Each row is a point. Each copy is the shape, with its points in the same order, turned, moved and blurred by noise. Is it also mirrored, or only turned?

Shape (8 x 3):
[[-2.5  4.9 -0.1]
 [ 1.5 -2.1  5.4]
 [-6.2 -0.5  3.4]
 [ 1.4  1.3 -2.8]
 [ 0.6 -8.5  1.7]
 [ 3.2 -6.7  3.2]
 [-7.4  1.8 -1.4]
 [-3.3  4.5 -5.1]]
Copy 1 (8 x 3):
[[ 5.2  0.8 -1.1]
 [-0.5  1.0  6.8]
 [-1.0  6.7  0.6]
 [ 2.1 -2.8 -0.6]
 [-6.7 -1.0  4.6]
 [-4.5 -1.7  7.0]
 [ 0.9  4.3 -3.8]
 [ 4.1 -0.7 -4.4]]
Copy 1 is: only turned
Copy 2 (8 x 3):
[[ 2.6  0.4 -4.8]
 [-4.6  1.4  1.9]
 [-3.1 -2.8 -4.1]
 [ 4.9 -0.9  0.9]
 [-3.6 -5.1  5.9]
 [-4.6 -1.5  6.6]
 [ 0.7 -4.8 -6.8]
 [ 6.0 -2.6 -5.0]]
Copy 2 is: only turned

Shape (9 x 4):
[[ 3.5 -0.5 -6.3  3.6]
 [-4.9 -5.2 -1.3  4.9]
 [ 1.7  1.7 -2.8  0.0]
 [ 4.5  2.8 -6.3  0.4]
 [ 3.0  4.3  5.3  0.2]
 [ 6.9  0.1  2.8  2.2]
 [-3.1 -1.7 -2.8  6.9]
 [-4.3 -3.5 -1.7  4.1]
 [ 2.1  0.0 -5.8 -0.5]]
Copy 1 (9 x 4):
[[-6.0  7.4 -2.8  2.4]
 [-8.8 -1.7  3.7  0.4]
 [-1.1  3.5 -1.0  0.5]
 [-1.7  7.9 -3.8  1.4]
 [ 4.6  0.0  0.8  5.9]
 [-0.4  0.8 -2.9  7.5]
 [-7.6  2.4  4.8  1.6]
 [-7.0 -0.7  3.6  0.2]
 [-3.2  5.4 -3.3 -0.1]]
Copy 1 is: only turned
Copy 2 (9 x 4):
[[ 5.1 -3.5 -4.4 -3.7]
 [-4.9 -7.6 -0.8 -3.5]
 [ 2.3 -0.8 -1.9 -0.4]
 [ 7.3 -0.6 -2.7 -1.9]
 [-1.5  2.7 -5.1  5.5]
 [ 0.0  1.9 -9.1  0.6]
 [-1.1 -8.5 -2.3 -1.6]
 [-3.4 -6.9 -0.4 -3.0]
 [ 4.2 -0.5 -1.3 -3.6]]
Copy 2 is: mirrored

Shape (11 x 8):
[[ 0.9 -1.7 -8.3 -6.1  3.6 -1.7 -5.3 -2.5]
 [-0.5 -1.1  9.4  4.0 -3.3 -3.4 -0.7 -1.4]
 [-3.1 -3.9  5.5  1.7 -0.4 -1.3  3.8  2.2]
 [ 3.0 -4.5 -5.3 -2.8 -1.5 -1.8  1.4 -5.5]
 [-1.3 -0.5  8.5  3.1  2.1  0.5  4.1 -2.5]
 [ 1.7 -4.4 -1.2 11.5  0.0  1.3 -0.7  5.6]
 [ 1.1  1.2 -6.3 -4.4 -2.9  1.5 -1.5 -4.1]
 [ 0.8  1.9  3.0  3.9  2.0 -3.5  3.2 -1.6]
 [-0.6  0.8  4.1  3.1 -2.5  0.4  3.3  2.8]
 [ 7.0 -1.1 -5.8 -6.7 -0.4 -2.2 -1.0 -0.2]
 [-1.8 -2.0 -3.0  8.3 -2.3 -4.5  1.6  5.0]]
Copy 1 (11 x 8):
[[ 2.7 -8.2 -5.9  1.5  5.1  3.9 -0.9  2.6]
 [-1.8  1.0 11.4 -3.0  2.5 -1.9 -6.0 -2.5]
 [-4.0  2.2  5.8 -0.5  3.6 -5.7 -3.7  2.7]
 [ 1.9 -1.9 -4.5 -0.5  9.4 -1.1 -3.0 -2.3]
 [-7.5  2.7  6.6 -5.6  1.8 -2.3 -2.9 -0.8]
 [-1.1  2.3  8.5  3.0  6.7 -4.0  8.2  0.1]
 [ 2.9 -1.7 -5.5  1.1  2.1  1.9 -2.3 -3.0]
 [-2.9  3.8  5.4 -4.1  5.5  2.6 -2.3  1.1]
 [-0.7  4.7  5.9 -0.9  1.0 -2.9 -1.3  0.3]
 [ 7.7 -4.0 -5.5 -3.1  4.6  0.0 -0.5  1.8]
 [ 1.0  5.8  6.4  5.4  8.4 -0.8  1.7  2.6]]
Copy 1 is: only turned
Copy 2 (11 x 8):
[[-4.3 -0.1  4.0 -9.1  1.4  2.6 -2.3  3.0]
 [ 0.5 -6.8 -0.8  7.1  2.6  2.5  4.1 -6.5]
 [-0.6 -4.2  4.5  7.4 -1.5 -1.4  3.1 -2.3]
 [ 1.8 -1.5  4.4 -7.2  1.3 -0.6  3.9 -0.5]
 [ 3.0 -3.5  3.5  9.3  4.8  0.7  2.8 -1.4]
 [ 7.0 -4.9 -0.1  4.6 -6.7 -0.5 -6.2 -3.1]
 [-1.4  3.6 -0.2 -6.4  1.0  0.9  2.0  0.0]
 [ 2.6 -5.0 -0.5  4.1  3.9 -1.3  1.2  0.6]
 [ 1.9 -1.7 -0.9  7.3 -1.8 -0.7  2.8 -1.0]
 [-0.7 -1.8  1.3 -8.0 -1.9  4.1  3.8  4.9]
 [ 2.0 -6.5 -2.1  3.0 -5.2 -5.7 -3.0 -1.7]]
Copy 2 is: mirrored

Shape (13 x 9):
[[ 0.1  2.5 -2.8 -2.3  3.2  6.3 -4.4 -2.7 -7.9]
 [ 0.4 -5.2  1.8  0.4  0.7 -2.5 -3.8 -3.0 -3.1]
 [-0.6  1.2  3.0  3.7  1.8 -1.6  4.2 -7.0 -2.8]
 [-2.1 -4.6  2.2  3.6 -4.2  0.4 -3.4 -0.2  6.4]
 [-6.7 -1.9  3.4 -1.3 -2.3 -3.9 -2.8 -6.5 -1.0]
 [-4.0  0.0 -4.2 -4.0 -4.5  3.9  2.5 -8.3  2.2]
 [ 2.7  3.4  8.1 -3.5 -5.4 -2.8 -3.8  1.2 -5.1]
 [ 1.0  1.6 -5.3  5.9 -5.6 -2.4 -3.2  0.4  4.3]
 [-3.5  5.0 -0.9 -3.4  1.1  0.1  2.4  2.3 -0.1]
 [ 0.3 -7.3  1.9  2.9 -0.1 -5.7 -3.0 -0.8 -0.2]
 [-0.4 -0.5 -0.2  1.4  2.6 -3.5 -2.1 -4.6  5.1]
 [10.0  2.0 -3.1  7.4  2.1  2.3 -5.1  3.8 -6.3]
 [ 8.4  4.1 -0.7  0.5 -3.4 -2.3  4.1 -0.7  4.8]]
Copy 1 (13 x 9):
[[-0.1 -4.9  8.7  0.8  4.5  2.9 -3.9  1.7 -1.0]
 [-4.2 -1.1  0.3 -1.9  2.0 -4.2 -0.8  5.4  0.4]
 [-4.3  4.3  7.9 -4.5 -3.8 -2.0  1.5  2.9  0.4]
 [-2.1  1.3 -4.8 -4.4 -3.5 -4.5 -6.6 -0.2  3.1]
 [-0.6  0.1  2.2 -7.8 -2.3 -5.6 -4.0  7.3 -3.1]
 [ 6.8  0.6  6.9 -8.3  0.0 -5.5 -4.0 -2.6 -1.5]
 [ 0.5 -0.9  1.9  6.5 -6.4 -3.9 -2.7  8.6 -3.0]
 [ 3.2  7.7 -4.0 -1.1  1.8 -1.3 -5.3  0.1  3.3]
 [ 3.3 -0.2  1.9 -1.9 -4.1  3.6 -0.3  0.0 -4.7]
 [-5.1  1.2 -4.1 -3.7  0.2 -5.4  0.0  4.2  1.4]
 [-5.3  6.1  0.0 -4.4  0.1 -2.9 -3.2 -0.6 -3.2]
 [-4.0  2.8  1.8  9.4  5.3  5.2 -1.0  2.1  5.9]
 [ 1.7  8.5  1.3  4.8 -2.9 -3.8  1.2 -5.2 -0.6]]
Copy 1 is: mirrored
Copy 2 (13 x 9):
[[-4.3 -2.4  0.5  6.4  0.1 -3.8 -9.3  0.5  2.1]
 [-4.1  0.0  1.3 -0.6 -0.6  1.6 -2.6  7.2 -1.2]
 [ 2.9  1.7 -3.8  2.3  1.6 -4.6 -3.3  8.6 -1.8]
 [-1.6  1.0  3.0 -6.5  0.3 -3.0  3.9  3.7  1.0]
 [ 0.1 -2.4  0.2 -1.7 -4.1 -2.5 -1.4 11.0  2.0]
 [-3.5 -0.8 -4.4  1.4 -8.1 -9.5  2.0  2.0  1.0]
 [-1.0  0.2 -1.9  3.4  2.8  4.7  0.5  6.9 10.4]
 [-0.8 -6.0 -0.8 -2.3  2.4 -2.2  6.8 -0.1 -1.5]
 [ 5.8 -1.2  0.8  5.1 -3.2 -1.5 -1.1 -0.5  4.3]
 [-3.2 -0.1  2.9 -2.5  1.3  2.5  1.7  8.5 -3.4]
 [ 1.8 -2.2 -2.8 -5.0 -2.5 -0.1 -1.3  3.1 -3.1]
 [-4.7 -3.1  0.4  3.3 11.7  2.4 -4.0 -3.6 -1.3]
 [ 1.0  2.1 -7.8  1.9  2.5  1.4  6.3 -2.7  1.1]]
Copy 2 is: mirrored
Copy 3 (13 x 9):
[[-3.5  3.4 -1.4 -3.0  6.7  2.5  9.2 -4.9 -1.8]
 [ 2.9  3.2  3.1 -5.9  2.1  0.4  1.4 -0.6 -5.1]
 [-1.8  5.7  1.9 -2.1 -4.6 -1.5  2.8 -6.5 -6.2]
 [-2.0  0.3  7.3  1.9  1.8  1.3 -5.9  1.6 -3.8]
 [ 1.4  1.2  6.1 -4.3 -1.9  6.1 -1.1 -6.3 -5.7]
 [-7.6 -3.9  2.2 -0.3  1.8  2.7  1.1 -7.2 -9.8]
 [ 8.4  2.5  2.8  5.7  0.3  5.6  5.2 -3.0 -4.7]
 [-1.5  1.4 -1.5  3.2  2.7 -0.2 -8.6 -2.2 -3.0]
 [-1.9 -3.1 -0.3  2.7 -1.5  0.5  3.9 -6.1  1.3]
 [ 5.3  1.2  4.4 -4.2  0.6 -1.2 -3.4  0.3 -3.9]
 [-3.2  1.2  0.3 -3.2 -3.8  1.5 -3.1 -0.1 -3.8]
 [ 2.6  9.5 -6.1  2.4  7.2 -5.3  3.0  2.2  0.2]
 [-0.3 -1.1 -5.8  7.0 -3.1 -2.8 -0.7 -0.3 -7.9]]
Copy 3 is: mirrored
Copy 4 (13 x 9):
[[ -1.7   3.4   5.1  -7.4   4.7  -7.0  -2.8   6.7   3.6]
 [  0.4   4.9   8.3   2.4   0.2  -2.2   0.9   2.2   0.0]
 [ -3.7  -1.7   4.3  -2.3  -3.3  -4.1   1.2   0.7  -5.6]
 [  2.8   2.2   3.7   2.2  -0.9   6.1  -2.8  -4.1   1.5]
 [  1.8   2.9   4.5   4.0  -2.4  -4.2  -5.7   1.0  -4.3]
 [ -0.4  -6.6   4.3  -0.4  -3.3  -2.0  -9.1   4.0   2.5]
 [ -0.7   5.6  -0.2   2.8   0.6 -10.1   1.0  -4.6   4.4]
 [  8.3  -1.3   2.1  -2.7  -3.5   2.9   1.4  -0.9   3.7]
 [ -1.3   0.3  -5.1  -1.6   0.3  -2.1  -1.6   4.8   1.5]
 [  1.8   5.6   7.2   4.4  -2.3   1.4   4.0   0.7  -0.7]
 [  3.4  -2.0   4.0   1.7   2.0   1.0   1.2   1.7  -3.1]
 [  1.4   4.3   6.0 -10.3   3.3  -2.1   9.7   0.4   7.5]
 [  0.3  -7.8   0.1   0.7  -0.9  -0.8   6.2  -1.7   4.9]]
Copy 4 is: only turned

Shape (17 x 12):
[[ -6.7  -4.6   8.1   1.6   5.8   0.9   0.4  -3.1   0.9   3.5  -3.3   4.8]
 [ -5.0  -0.8   4.5  10.4  -1.8   1.3   1.3  -4.6   2.8   2.7  -5.3  -1.4]
 [ -2.8   1.6   8.0   9.1  -3.3  -6.0   6.7   3.8   1.8  -1.3  -4.4  -0.2]
 [  0.2   1.8  -6.5   0.0  -0.9 -10.1   4.8   4.0  -4.9  -0.5   2.8  -5.3]
 [  7.6  -0.2   1.6  -1.8  -1.3  -0.1  -3.3   1.9  -3.2   1.3   2.5   4.7]
 [ -3.3   1.1   3.7   5.4   0.5  -1.6   2.0  -6.9   3.5   4.9   1.5   3.6]
 [  2.1   2.4  -3.3  -3.8   2.1   2.1  -4.1   4.6  -2.4  -4.7   2.6   2.8]
 [ -1.6   0.0  -1.7  -2.5  -5.0  -4.4  -3.2   6.3  -5.1  -1.0  -1.1  -0.2]
 [  5.8  -0.7  -5.0   0.0   5.4  -0.6  -3.1   6.3  -5.1   0.7  -1.1   3.0]
 [  7.7   0.5   0.0  -3.1   3.8  -1.5  -7.2   0.7  -0.9  -3.8   2.6   0.4]
 [  1.1   8.0  -0.5  -0.8   0.5  -5.6  -0.2   4.5  -6.7  -2.0   0.2  -2.5]
 [  0.9   3.0   3.1   3.6  -3.6  -1.3   7.6  -2.3  -2.8  -0.2  -2.2   0.3]
 [  4.6   1.3  -1.5  -0.6   2.7   3.9  -3.9   3.1   0.7  -3.0   3.4   9.0]
 [ -0.9   4.2   5.8   5.0  -0.8   1.8   1.2   1.4  -0.7   5.0   1.0  -0.3]
 [ -3.4   0.1   1.5  -1.8   4.6  -0.9  -2.7  -3.2   6.9   6.6  -8.0   5.9]
 [ -2.3   4.4   0.9   7.6  -3.0  -9.5   1.5   2.3  -4.5   0.6   0.9   0.2]
 [ -2.4  -0.3   4.3   6.1  -1.2  -2.7   5.7   4.1   4.9   4.0   0.1  -2.5]]
Copy 1 (17 x 12):
[[-0.2  0.1  3.5  7.3 -1.7 -3.9  1.4  0.4  4.2  1.0  3.6  9.8]
 [ 2.4  8.3  2.6 10.1 -0.1  4.3  0.6 -2.7  5.5 -2.2 -0.5  3.8]
 [ 7.9  2.7 -0.7  7.4  6.0  8.8  3.8 -5.3  3.5  2.7  1.8  5.2]
 [ 3.9 -4.8  3.8 -0.2  6.9  4.0 -3.1 -7.9  0.7  7.2 -3.2 -7.6]
 [ 0.7 -1.1 -3.9 -7.1 -1.9 -0.1 -0.6 -0.8  2.1  1.0  0.9  0.2]
 [ 3.0  1.9  0.0  9.2 -1.1 -0.1 -0.3  3.4  5.3 -0.3 -2.5  1.3]
 [-4.1  0.5 -0.8 -7.1  1.5 -2.0 -0.3 -2.0 -4.2  6.5 -2.9  0.5]
 [-0.9 -1.6 -0.4 -3.7  4.4  3.7 -6.6 -7.1 -0.8  5.4 -0.1  1.1]
 [-1.2  1.2  1.2 -8.8  2.6 -4.0  1.0 -6.1  4.5  6.4  0.2 -1.8]
 [-3.1 -1.3 -4.0 -5.6 -4.5 -2.7  3.2 -3.6 -2.9  4.2  1.1 -3.5]
 [ 3.9 -1.0 -2.7 -1.4  7.3 -1.4 -2.0 -8.0 -3.3  4.5 -3.0 -2.4]
 [ 7.1  2.7  1.1  2.3  5.8  3.0 -0.3  0.1  0.7 -1.9  0.4 -0.1]
 [-2.2  3.1 -3.1 -7.0 -0.9 -3.1  2.9  3.7  0.7  6.3 -2.1  2.0]
 [ 4.7  1.7 -2.3  2.4  1.7  1.1  0.8 -2.8  3.6 -2.3 -5.5  4.8]
 [-8.0  0.6 -2.2  7.0  2.8 -4.1  0.7  0.5  8.9 -0.2  2.6  4.1]
 [ 8.3  1.2 -2.0  4.1  4.7  3.9 -4.6 -6.0  3.2  7.2 -1.7 -1.4]
 [ 3.2 -1.8  1.6  6.2  3.7  7.5  4.3 -4.2  6.1  1.2 -4.0  3.8]]
Copy 1 is: mirrored
Copy 2 (17 x 12):
[[-2.2  1.9  8.8  2.1 -4.2  1.4 -6.1  4.7 -7.1 -5.5  1.1  0.3]
 [-5.7  6.2  2.6 -4.2 -3.6  2.8 -3.1 -0.8 -2.8 -4.8  7.3  5.8]
 [-6.6  9.1  0.4  0.5  6.7  0.9 -4.5  2.4  2.0 -7.4  3.2  6.1]
 [-1.8 -1.4 -4.4 -3.2  8.9 -0.5 -8.9 -2.4  4.1  5.6 -3.9  3.3]
 [ 3.8 -0.3 -0.6  1.5  1.2  1.8  3.4 -1.7  0.8 -1.7 -8.0 -0.8]
 [-1.6  4.4  4.8 -1.3 -4.7  5.6 -4.2 -0.4 -2.7 -2.1 -0.4  7.5]
 [ 6.3 -5.5 -0.4  4.3  1.9  1.3  0.7 -0.5  5.0  0.1 -1.0 -1.4]
 [-2.0 -3.7 -6.6  3.7  4.5 -1.6 -3.3 -2.2  0.4 -2.0 -1.4 -1.2]
 [ 6.0 -3.9  1.8 -1.8  2.6 -4.6 -1.8 -2.8  4.0 -1.8 -4.4 -4.0]
 [ 7.1 -5.7 -2.2 -1.8  2.5  2.8  2.4  3.7  0.7 -1.5 -4.7 -0.5]
 [ 1.6 -4.0 -1.8  1.4  8.8 -3.3 -1.3 -0.6  1.7  2.0 -2.1  5.9]
 [-6.0  4.7  4.2 -0.9  4.8  1.7 -0.1 -2.0  1.5  0.6 -0.5  4.9]
 [ 8.1 -2.4  3.0  3.3 -1.1  3.7  1.9 -1.3  5.1 -3.2 -3.6 -2.1]
 [ 0.5  6.1  1.6  1.8 -0.7 -2.5 -0.3 -0.1 -1.2 -1.2  0.5  7.0]
 [-4.6 -3.7  5.7  0.4 -9.7  0.0 -5.7  3.0 -0.7 -7.3 -2.9  2.4]
 [-2.1  2.8 -2.8 -1.1  8.1  1.2 -6.4 -4.4 -0.4 -4.2 -1.7  8.2]
 [-3.6  8.3 -1.4 -0.2 -0.1 -0.9 -7.2  3.0  3.0 -1.9  0.9  4.5]]
Copy 2 is: mirrored

Shape (16 x 12):
[[ 1.1 -0.6  3.2 -2.7 -5.1  4.2  0.3 -0.4  6.0 -2.2 -1.9  1.4]
 [-3.0  5.8 -4.7  2.4  9.1  3.4 -5.1 -7.4 -3.7  2.1 -4.5  6.1]
 [-4.9  0.5 -5.1  8.0 -2.4  4.8 -1.1 -2.5 -2.0 -1.7  7.5 -4.6]
 [-4.6  1.9  1.2 -1.6  2.1  0.1 -2.5  3.2  3.5  4.5 -2.8  3.4]
 [-5.9  1.0  1.0 -5.0 -4.8 -0.5  3.6 -1.4  4.2  5.3 -4.2  1.7]
 [ 0.9 -0.9 -6.0  3.1 -3.7  0.6  1.5 -5.2 -1.0 -4.7  7.3 -1.1]
 [ 2.5  1.6 -8.9  4.1 -1.6  0.2 -0.3 -1.1 -3.4 -4.6  4.1 -6.0]
 [-2.0  0.1  4.4 -3.7 -1.5  0.2 -0.3 -1.5  2.3  6.4  0.6  5.9]
 [ 1.1  3.7  3.0 -1.5 -2.4 -1.6  1.6  0.9  2.9  1.6  2.2  3.4]
 [ 0.1  3.1 -7.6  5.9  1.6  6.1  6.2 -2.4 -0.5 -5.7  7.5 -5.0]
 [ 0.9 -7.0 -6.0 -1.1 -0.2  2.1  4.0  1.1  2.2 -3.4  8.1 -1.9]
 [ 2.1  3.5 -0.8  1.8  2.9  7.0 -1.2 -3.9 -4.3  5.8 -3.7 -1.3]
 [-1.6  6.8 -1.2 -2.5  3.4  6.7 -6.3 -4.9 -3.8  0.9 -1.2 -0.3]
 [-0.9 -3.5  0.0  3.0  2.5 -2.6  3.3 -3.3  0.1 -5.4  3.7 -4.7]
 [ 0.1 -4.0  1.4 -0.9 -5.6  1.9  4.8  3.8 -0.8 -3.7  0.4  3.9]
 [-3.6  3.4 -2.5 -2.0  7.5  2.6  0.5 -3.2 -7.3 -1.8  1.3 -0.2]]
Copy 1 (16 x 12):
[[ 2.6  0.1  1.1 -2.9 -4.1 -0.6 -1.4 -2.4 -2.0 -8.3 -1.5  1.2]
 [-1.1  2.3 -6.5  0.4 10.6  0.0  7.0 -8.8  4.1 -0.7 -6.5  5.6]
 [-0.5  0.4  3.7  0.9 -0.2 10.6  5.6 -3.3 -2.4  5.2 -5.0 -1.2]
 [ 2.8 -3.8 -1.0  2.5  1.8 -2.5 -1.6 -3.4  4.5 -2.8 -2.0  1.1]
 [ 2.0 -2.0 -3.3  0.6 -6.6  0.1 -5.4 -5.4  4.8 -3.7 -1.3  3.2]
 [-3.4  1.3  1.5 -4.7 -1.6  9.5  3.0  0.5 -4.7  2.4 -2.9  4.8]
 [-2.4  4.2  3.5 -5.5 -0.3  5.7  6.9  1.5 -0.9  7.1 -0.9  2.1]
 [ 0.3 -1.8 -2.3  5.2 -0.6 -0.6 -4.5 -2.8  1.3 -5.9 -1.8  4.4]
 [ 1.7 -2.2 -1.3  2.4 -3.3 -1.4  0.6  0.9 -2.1 -3.0 -0.4  5.2]
 [ 3.3  3.4 -0.7 -5.0 -0.3  8.3  5.5 -0.6 -8.0  8.9 -2.6  0.9]
 [-0.1  0.4  3.4 -5.7  0.5  6.7 -5.4  3.3 -6.0  4.0 -0.7  0.8]
 [-1.0  8.8 -3.3  3.1  3.0 -0.8  4.1 -6.6  0.3 -0.4 -1.8 -0.2]
 [ 3.7  7.4  1.1  2.1  4.6  0.5  6.1 -6.9  3.2 -2.0 -4.9  5.5]
 [-4.0 -2.4  4.2 -4.8 -1.2  1.4 -0.2 -4.0 -6.8  5.2 -3.3  3.9]
 [ 0.0 -2.8  1.2 -3.3 -2.5  3.8 -2.2 -1.8 -3.2 -4.4  6.7  1.6]
 [ 1.7  3.4  0.4 -0.2  6.6  1.5  2.3 -8.0 -0.1  5.5 -0.4  7.7]]
Copy 1 is: mirrored
Copy 2 (16 x 12):
[[ -6.3   1.1   1.7  -1.1  -1.4  -1.1  -2.0  -0.9   1.4  -3.8   3.3   3.4]
 [  3.6   1.6  12.3   1.8 -10.8   1.7   0.1   2.0   5.5   5.3  -7.8  -4.1]
 [  3.0   2.7   5.0  -2.5   1.6   2.0   4.1  -4.2  -5.3  -6.6  -9.7  -2.7]
 [ -5.3  -1.6   1.9   1.7  -2.2   2.0   0.0  -0.7   1.8   5.2   0.6  -4.5]
 [ -4.2  -4.2   7.2  -1.8   0.3  -2.1   1.3  -4.2   1.6   2.9   6.4  -1.5]
 [  7.2   1.1   4.9  -1.8  -0.6   3.0  -1.0  -5.7  -3.0  -8.6  -4.3   1.7]
 [  9.2   0.5   1.5  -4.2   1.5   4.8   1.6  -1.1   1.4  -7.1  -7.2   1.2]
 [ -3.9  -1.7   3.4   4.9  -2.2  -1.9  -2.7  -5.5   0.7   3.5   1.5  -0.7]
 [ -0.9   1.6   0.7   3.6   0.7   1.2  -0.7  -5.3   3.4  -0.6   2.9  -0.1]
 [  7.9   6.9   4.1  -7.5  -0.6  -0.6   1.2  -4.1   0.4  -9.7  -7.3  -4.5]
 [  4.3  -1.6  -2.2  -4.9  -1.0   1.3  -5.6  -4.3  -4.3  -8.7  -1.3  -3.3]
 [  1.0   0.3   6.2  -2.1  -3.5  -5.2   0.9  -0.4   5.4   4.2  -8.5   1.3]
 [ -1.8  -0.7   9.8   2.3  -4.5  -1.0  -0.5   0.9   7.3  -1.3  -8.5  -2.1]
 [  7.4   1.6   3.0  -0.5   1.4  -0.5  -1.5   1.8  -4.9  -5.3   0.1  -2.5]
 [ -0.2  -1.9  -2.7  -0.3  -4.3  -1.5   3.3  -4.4  -1.3  -5.4   4.4   1.9]
 [  6.5  -2.4   6.8   2.1  -5.3  -2.9   1.3   1.3   4.9  -2.7  -5.8  -7.3]]
Copy 2 is: mirrored
